Each row of a before or after table is a point. One or more steps were done to the points. Then noise was added and the rows were shuffled. The steps act on columns, c1 being the first. What was done? A step turns or swaps two columns, mirrors them in a line or flattens them onto one, adds a multiple of one to another, or multiplies or shifts one. Angles are multiples of 10 degrees, from the lower column toward the higher: turns from -170 to 170, lines from 10 to 170 but not 90. Use the fewest steps. Two steps may share a column if one is a turn and the other turns, adds or multiplies; they go together, in the order done. Otherwise the lowest column goes first.

Before (14 x 2):
[[-0.46  0.15]
 [ 0.25  0.25]
 [-0.51 -0.16]
 [-0.35 -0.06]
 [ 0.16  0.15]
 [ 0.08 -0.12]
 [-0.28  0.32]
 [-0.24 -0.07]
 [ 0.21  0.33]
 [-0.34 -0.35]
 [-0.21 -0.22]
 [-0.49  0.36]
 [-0.52 -0.43]
 [ 0.02  0.06]]
After:
[[ 0.51  0.26]
 [ 0.53  0.33]
 [ 0.28  0.16]
 [-0.31 -0.06]
 [ 0.05  0.08]
 [-0.31  0.13]
 [-0.66 -0.14]
 [-0.96 -0.45]
 [-0.05 -0.12]
 [-0.44 -0.24]
 [ 0.04  0.34]
 [-0.69 -0.37]
 [-0.43 -0.05]
 [-0.13  0.37]]
Steps: add 1 times c2 to c1

Before:
[[ 0.05 -0.24 -0.06  0.07]
 [-0.17  0.48 -0.06  0.69]
 [ 0.29 -0.21 -0.34  0.76]
 [-0.36 -0.36 -0.27  0.47]
 [-0.21 -0.03 -0.35  0.22]
 [ 0.18 -0.50  0.41  0.19]
 [-0.04 -0.37 -0.59  0.71]
 [-0.38 -0.42  0.19 -0.15]
 [ 0.08  0.40 -0.40 -0.03]
 [-0.26  0.09  0.11 -0.03]
 [-0.24  0.13  0.12 -0.08]
 [ 0.13 -1.05  0.32 -0.32]
 [ 0.01 -0.13 -0.40  0.61]
 [-0.24 -0.48  0.18 -0.07]]
After, 14 rows:
[[-0.18 -0.56  0.11  0.20]
 [ 0.38 -0.44  0.08 -0.16]
 [-0.07  0.46 -0.07 -0.01]
 [-0.13 -1.08  0.20 -0.34]
 [ 0.27  0.07  0.01  0.00]
 [ 0.20  0.05 -0.01  0.20]
 [ 0.36 -0.33  0.05  0.47]
 [-0.02 -0.06  0.00  0.62]
 [ 0.23  0.08  0.00 -0.09]
 [-0.30 -0.14  0.03  0.74]
 [ 0.22 -0.48  0.10 -0.07]
 [-0.06 -0.20  0.04  0.07]
 [ 0.03 -0.26  0.06  0.69]
 [ 0.18  0.46 -0.08  0.67]]
Steps: multiply c1 by -1; flatten c2 and c3 onto the line at 170 degrees

Before, 8 rows:
[[-0.10 -0.12 -0.01 -0.42  0.20  0.35 -0.32  0.68  0.31]
 [ 0.55 -0.11 -0.04 -0.12  0.33  0.07  0.41 -0.11  0.33]
 [-0.05 -0.24 -0.29  0.04 -0.57  0.23  0.13  0.22  0.53]
 [ 0.12 -0.05 -0.84  0.05 -0.14 -0.12 -0.12  0.21  0.36]
 [-0.60 -0.05 -0.30  0.40  0.43 -0.26 -0.10 -0.72  0.51]
 [-0.26 -0.51 -0.37  0.14 -0.42  0.02 -0.33  0.29 -0.15]
 [-0.29 -0.44  0.22 -0.49 -0.39 -0.14  0.37 -0.29 -0.22]
 [ 0.59 -0.02 -0.42 -0.29 -0.34  0.52  0.06  0.17  0.20]]
After (8 x 9):
[[-0.09 -0.15 -0.20 -0.12 -0.44  0.36 -0.33  0.66  0.32]
 [ 0.55 -0.14 -0.27 -0.31 -0.20  0.09  0.40 -0.12  0.35]
 [-0.28 -0.43  0.01  0.51 -0.39 -0.14  0.37 -0.25 -0.24]
 [-0.26 -0.50 -0.60  0.41  0.23  0.00 -0.34  0.29 -0.13]
 [-0.58 -0.05 -0.50 -0.51  0.32 -0.28 -0.11 -0.77  0.49]
 [ 0.62 -0.03 -0.59  0.37 -0.19  0.49  0.08  0.17  0.18]
 [-0.05 -0.26 -0.48  0.56  0.13  0.20  0.14  0.22  0.57]
 [ 0.12 -0.05 -1.02  0.13  0.07 -0.17 -0.12  0.22  0.35]]
Steps: shift c3 by -0.20; turn c4 and c5 by 100 degrees

Before (10 x 14):
[[ 0.21 -0.60  0.06  0.60  0.30  0.17  0.10  0.18 -0.08 -0.47  0.56 -0.52
   0.35 -0.14]
 [-0.09  0.45  0.11  0.25 -0.18 -0.05  0.14  0.29 -0.56  0.19  0.72 -0.23
  -0.09 -0.58]
 [ 0.38  0.28 -0.24 -0.02 -0.38 -0.19  0.31  0.14  0.21  0.52  0.75 -0.47
  -0.03 -0.14]
 [-0.34  0.52  0.36  0.28  0.36 -0.26  0.17 -0.05  0.44  0.26 -0.04  0.36
  -0.13  0.18]
 [ 0.43 -0.16  0.60 -0.31  0.51  0.06 -0.47  0.02  0.11 -0.57 -0.16 -0.09
   0.09 -0.74]
 [ 0.13  0.25 -0.11  0.05  0.02 -0.41  0.57  0.38  0.22 -0.24  0.24  0.18
   0.90 -0.71]
 [ 0.33  0.30 -0.17 -0.51  0.25 -0.26  0.41 -0.20 -0.04 -0.21  0.20  0.38
   0.31 -0.60]
 [-0.26  0.15  0.00  0.35 -0.38  0.33 -0.48 -0.37 -0.65  0.01  0.49  0.10
   0.15  0.28]
 [-0.59  0.35  0.37  0.23 -0.08  0.39  0.27 -0.38 -0.07 -0.01  0.20  0.32
   0.26 -0.75]
 [ 0.27 -0.25  0.19 -0.52 -0.10  0.34  0.27  0.49  0.20  0.09 -0.05  0.02
   0.25 -0.05]]
After:
[[-0.06  0.24 -0.68  0.09 -0.07 -0.30  0.48 -0.34  0.43  0.04  0.23  0.13
   0.89 -0.08]
 [ 0.19  0.17  0.28  0.33 -0.07 -0.07 -0.50  0.39 -0.70  0.02  0.50  0.18
   0.14  0.03]
 [-0.16 -0.67 -0.12  0.57  0.18  0.02  0.13 -0.25 -0.21 -0.16  0.57 -0.58
   0.40  0.04]
 [-0.35 -0.24 -0.77 -0.34  0.09  0.27 -0.40 -0.06  0.00 -0.08 -0.20 -0.30
   0.05  0.57]
 [ 0.38  0.56  0.16  0.23 -0.10  0.13  0.19  0.14  0.50  0.12 -0.04  0.16
  -0.11  0.32]
 [-0.14 -0.17 -0.06 -0.52 -0.08  0.23  0.33 -0.57 -0.17 -0.04  0.00  0.01
   0.23  0.16]
 [ 0.17  0.49 -0.58  0.24  0.07 -0.52 -0.03 -0.22 -0.29  0.11  0.72 -0.13
  -0.10  0.15]
 [ 0.49  0.31 -0.76  0.25 -0.13  0.08  0.32  0.44 -0.30  0.08  0.20  0.31
   0.26  0.34]
 [-0.37  0.28 -0.67 -0.53 -0.08 -0.34  0.31  0.11  0.21  0.04  0.15  0.24
   0.26 -0.19]
 [-0.34  0.41 -0.16 -0.09  0.09 -0.06  0.24 -0.19  0.34  0.04  0.77 -0.30
  -0.08 -0.22]]
Steps: turn c1 and c8 by -170 degrees; flatten c2 and c10 onto the line at 10 degrees; swap c3 and c14; flatten c5 and c12 onto the line at 110 degrees; turn c6 and c9 by -50 degrees; turn c6 and c7 by 20 degrees
